Each row is a point. A path goes straight from each point to the next, and from the last back to the first. The post is the endless flat space through its rows: a point in 2 columns, a line in 3, a plane in 4, and so on, so that a path can go around it. Count how often the path circles the post. Going back the other way cancels.

Post (2 x 3):
[[ -2.7 -15.9  17.8]
 [  3.7  27.8  -6.7]]
Path (27 x 3):
[[ -3.4  16.3 -20.6]
 [  7.4  26.5 -17.7]
 [ 18.4   0.2  22.1]
 [ 26.1   0.6  25.8]
 [ 24.1  -1.9  -7.3]
 [  0.9 -18.2 -12.0]
 [ 18.7  -1.9   1.1]
 [ 12.3  13.1  19.6]
 [ -5.2  17.2  17.7]
 [-28.9  -7.1  18.0]
 [-10.8 -28.1  14.8]
 [  4.5 -26.2  15.3]
 [  9.6 -28.9  31.6]
 [  7.9  36.2  30.6]
 [-14.2  -0.7  20.5]
 [-11.2   7.3  -7.9]
 [ -7.9 -24.5   5.8]
 [  7.3  -7.3   9.0]
 [ 20.5  22.7  21.0]
 [  4.0  33.8   5.3]
 [ -9.0   2.0  13.0]
 [ -5.5   4.0  -2.2]
 [  4.0  17.0 -16.8]
 [  9.5 -15.1  12.6]
 [ 11.9  12.3  23.6]
 [  1.3  41.8   4.3]
 [-16.6  29.1 -14.9]]
Times around: 4

Post (8 x 9):
[[ 13.5 -12.9  21.4 -32.1 -18.2   0.4 -33.1   3.4   1.1]
 [-18.9   4.3 -15.2   2.9  -2.7  -4.4 -15.6 -23.6 -11.8]
 [ -3.9 -39.3   9.5   3.6  23.7  16.6  -9.0 -45.8   1.1]
 [-13.2  13.7  18.2  -6.0   8.9 -10.0  -0.8 -21.5 -12.1]
 [-16.4   8.3  11.7   9.2  29.8 -16.4  -3.7   0.1  11.9]
 [ 28.1 -23.9  -9.0 -11.9 -43.0  30.8   0.5   9.6  26.1]
 [ -1.4 -32.1  -6.0  24.3 -33.8  26.6 -10.1 -32.1  12.6]
 [ -5.1  11.2  13.8  24.6  37.5  -0.9  -1.8   8.9 -11.1]]
Path:
[[  2.3  -2.6   4.3  39.9   4.9   5.8 -15.3 -22.3   4.1]
 [ 28.9   4.8   8.2  -3.6  11.2  25.4 -22.1  -0.2  -5.7]
 [ 12.5 -15.7  12.9   1.8 -10.9   2.6 -22.9 -34.9  -5.1]
 [ -1.9 -29.5 -30.9 -13.8 -14.4  -5.9 -18.7 -14.8   2.1]
 [  1.6 -14.9  -6.6   7.4 -13.0  22.0  -3.9   3.1 -16.6]
 [ -6.9  17.0  -6.0  -9.7  11.3  18.7  23.6  14.2  -3.8]
 [-10.7 -13.0 -15.3   6.7  -0.5  10.3 -36.7 -16.6  32.7]
 [ 18.3  15.2  -5.7  13.3  -9.8  26.8 -11.4 -25.1  -8.7]
 [-19.3   8.7  15.1  -8.5  41.5  -8.3  -9.7 -21.0  16.9]
 [-19.4 -13.9  37.1  18.0  23.0  10.9  16.7  -5.0   5.3]
 [-24.2   2.5  -2.5  37.1  16.6 -24.8 -21.0  25.8  12.3]
 [-11.1  -5.5  -1.7  14.9   4.9 -14.3 -15.9 -24.3 -18.7]
 [ -5.3  -2.8  11.3  -6.9  -4.2  -2.9  -9.5 -27.9  13.9]
 [ -3.9  -9.6  13.6  11.9 -20.8  18.7 -34.1 -20.3   6.9]
 [-12.7  -2.7  26.0  -1.3  -7.7  18.6   1.4  -1.3   4.9]
 [  7.7 -30.0  18.3   1.0  20.6  10.7 -12.4  -3.0 -12.3]
 [ -9.4  -2.9  -7.8  -1.3  -3.4  -6.9   4.2 -31.1  -6.4]]
Times around: 1

Post (17 x 18):
[[  1.0  -6.8 -21.8 -24.2  14.2  -4.0 -17.1  -5.2  -5.4  18.0 -17.9 -19.0
   -6.0  -1.0  26.4   3.3   4.1   8.7]
 [ -4.7  12.3   8.0  -0.1  -6.5 -13.8   4.5  -3.8 -39.6  15.8  -3.8 -12.7
   19.7  40.0   1.7  16.5 -26.2   0.2]
 [ 18.7  -0.9 -28.7 -12.0  -7.6 -10.2  -4.1  -1.6  24.2  -9.8 -15.3 -12.7
    8.4   1.4  -6.1   3.8  -7.7  -3.0]
 [ -0.1  -3.2   2.4  -0.8   0.3   4.3 -23.2  17.5   3.3  -9.6  -8.1   6.0
    5.4 -13.2   8.7  13.3 -12.0  -0.2]
 [ 30.4  -4.2 -14.9  -9.5  -3.7 -21.6   2.5  16.7  -0.8  12.2  -6.9   6.8
   -9.2   8.3   7.5   1.6 -30.2   2.4]
 [ 12.2 -24.7 -25.5 -26.8  -4.5 -22.5  39.0  -4.5   7.7 -12.2 -30.8   8.7
  -20.0   8.1 -21.2  27.6 -17.1  16.5]
 [ -2.1  -1.9 -13.5   2.7  -1.5  25.9  -9.3  29.0  15.9  24.7  -6.3 -24.0
  -30.0  10.9   2.1   4.7   1.6  24.5]
 [ 11.9 -18.6   0.7 -16.4  -5.8  -4.0  -4.9 -12.5  -5.3   2.0   6.8  -1.1
   11.1 -14.9 -12.2  -4.7  -6.4   2.6]
 [ 12.8  -2.6  -4.7  35.7  21.2 -10.8  -9.6  13.8  30.1 -10.5   7.4   0.3
   -7.4  11.3  -0.4  16.0   8.2  23.0]
 [ 17.1   2.2   1.6  -7.3  12.2  -7.1 -14.6  10.0   4.2 -20.2 -14.5  -3.2
  -16.4   5.4 -18.2  -7.5  -1.1   8.6]
 [ 20.8 -29.1 -14.5   2.8   5.0 -32.8  44.9  21.8  20.5   0.6 -36.2  -8.5
   -5.4   4.1   0.3   4.8  -2.0  -1.7]
 [ -2.7   2.2 -21.0  -6.1  16.2  11.7  -2.1  -9.0 -10.4   3.4  -1.1  -1.6
    0.9  12.3  21.2 -14.4 -18.8 -18.7]
 [ 17.3  -4.0 -15.9  19.1  -4.0  -6.1  -8.7   7.8 -16.7  -7.7   6.1   9.9
   -6.8  18.3  -1.5  12.2  13.5   0.3]
 [ 14.1   7.8 -23.0 -21.2  17.4   4.8 -17.7   8.2  15.2  -0.4  -0.3  23.8
   25.9 -16.1   7.5 -19.4  14.2   7.2]
 [ 18.9  17.2  12.4 -11.9   9.9  11.8 -23.2 -16.9  10.0   3.0 -19.3  22.5
   12.6  -5.6  -2.4   2.6  -2.1 -13.0]
 [-28.5  55.1 -21.6   2.1  -5.9  -2.2  -5.0  10.7  19.1   1.8  35.1 -16.7
  -31.0 -17.7  20.9 -23.2  58.6  34.5]
 [ -0.3  -3.6 -11.4  19.1   5.6 -13.0 -17.1  -7.3 -18.2  14.1 -22.0   7.5
   -3.9   9.7 -13.4   2.5 -18.3   1.3]]
Path, 25 rows:
[[-22.7  16.4 -23.3  -9.8  15.2  20.8   5.2 -16.5  16.3   9.0   0.0   1.7
  -26.1  21.3  -7.9 -11.5   3.0 -13.7]
 [ 29.3 -33.2 -13.8 -21.8  -2.7 -14.9  31.4  23.0  28.6  -8.2  -8.2  10.9
  -12.0  -9.9   9.4 -21.7 -11.3  -0.1]
 [ 20.8   0.2 -15.2 -11.7  -1.3 -17.0   9.6  -6.7  -5.9   0.4 -31.3 -34.9
  -19.9  26.8  10.8  -9.2 -11.1  -6.4]
 [ 13.0  20.8 -28.5  -6.5  10.5 -11.3  -4.4  -6.0  -1.0  -4.7   1.2   1.9
   -0.4   1.4 -24.6 -32.9 -27.8   9.8]
 [ 53.8 -11.9  12.7 -13.3  26.4 -22.2 -30.8  21.1   1.6 -16.0   4.6  31.4
   23.8 -15.0   8.4  12.2   1.6 -14.9]
 [ -1.2 -39.8 -28.0 -24.4 -11.0  -5.8 -10.7  22.9 -19.4   3.3 -18.2 -25.1
   -2.4   1.2  -4.6  -2.5   9.1  -6.2]
 [ 15.2   7.0 -51.8 -28.6   6.8  13.1 -24.2  21.6   6.8   8.3 -27.2  25.8
   -8.9   2.9  17.8 -11.7 -12.2   3.7]
 [ 46.2   7.9  33.8 -29.4 -30.2 -31.0  14.1   8.5 -15.6  14.0 -19.0  10.3
   20.9 -38.2   5.5   1.7  -5.2   7.6]
 [ 34.0  -0.3 -11.2 -23.2   9.6  -6.7  11.2  30.5  13.0  20.9  -0.5  16.2
   17.1  -8.2  13.4 -11.0 -15.2   8.5]
 [ 29.4  -4.1 -23.3   8.0   9.1  -2.2  -9.0  36.6  10.6  20.3 -23.3  16.6
  -31.8   4.2 -20.4 -27.3  14.0 -16.0]
 [ 23.4   9.0 -21.7  -1.7 -14.3 -37.6 -20.7  29.3  -2.7  -5.0   5.4  10.5
   17.1  14.3  -1.6  -7.0  -4.1   9.1]
 [ 17.6  -7.0 -31.8 -26.2   8.9   1.6  -6.2   1.1  -6.4   6.3 -26.5  11.1
  -29.3  24.9  37.3   9.0   2.7  28.9]
 [  0.2  53.1  -4.8  14.9  -7.5  -7.2 -11.7   7.6  25.9 -13.3   9.8   5.6
  -19.5  27.9   0.0   1.9  21.9  13.3]
 [ 13.7  -8.7 -18.7 -17.9  20.6   5.1  -4.1  17.0  10.1   1.1 -19.5  16.6
  -13.3  -3.8   2.6  -5.0 -14.7 -13.8]
 [  2.3  -7.7 -48.8  48.4  -7.9 -26.3   9.0  10.0   4.5   6.5 -11.8  -9.5
  -16.0 -12.8 -15.1  -2.1  31.6   2.4]
 [ 26.0 -16.1 -14.8  10.9  -2.1   7.3  39.6 -14.3  19.6 -14.5 -19.1   3.9
    7.6  -2.1   1.0  -1.6  15.6  -1.4]
 [ 17.4   9.7 -21.7  -5.6  26.6 -46.7  15.4 -16.3   7.0  12.8   7.6  -1.6
    9.4  20.5  39.4 -21.5  -2.2  19.1]
 [ -9.0  23.7  -3.1   2.8  -0.1 -19.0   6.4  15.4   2.1  22.1 -13.7  -6.8
  -11.0  40.9   8.7  16.4   1.7  -7.4]
 [  8.9 -13.6 -19.7 -13.0  -0.5 -23.0   5.6  16.6  -2.1   8.3  12.0 -34.0
  -13.4   0.5 -19.8  15.1 -29.0  24.1]
 [-19.0  13.2  22.2  13.0   3.2 -14.6 -27.7   5.4 -42.2   9.7 -20.7 -29.1
  -11.8 -23.9  10.7  -5.1   2.9  -6.5]
 [-10.7 -26.5 -13.7 -39.9   0.4 -22.5   7.3 -17.7   7.1  12.2 -28.1 -14.5
   -2.6 -12.4  -0.9  31.6   0.4  -6.1]
 [ -9.0   3.4 -28.2  32.4  -2.6 -22.6  29.9 -10.5 -12.5  13.0  -7.6   7.4
   15.3  35.9  36.1  12.2   6.8 -28.3]
 [ 32.3  -5.2   1.1  12.3 -17.6  -8.4   2.8 -14.0  -5.4 -27.6 -11.4  -4.7
  -10.1  15.0  16.9  -6.7   4.8 -19.0]
 [ 21.5  -8.2 -25.0 -19.8  15.3 -23.5  24.8  -2.5  17.9  32.5  -7.0   3.6
    1.6 -12.9  17.9  -6.8   9.4  36.5]
 [-15.7  -4.0 -16.1  17.9  20.5 -28.4 -16.9 -25.5  -1.6  25.7 -16.5  -9.3
   -2.6 -12.3  -3.8   7.3  12.8  19.4]]
Times around: 2
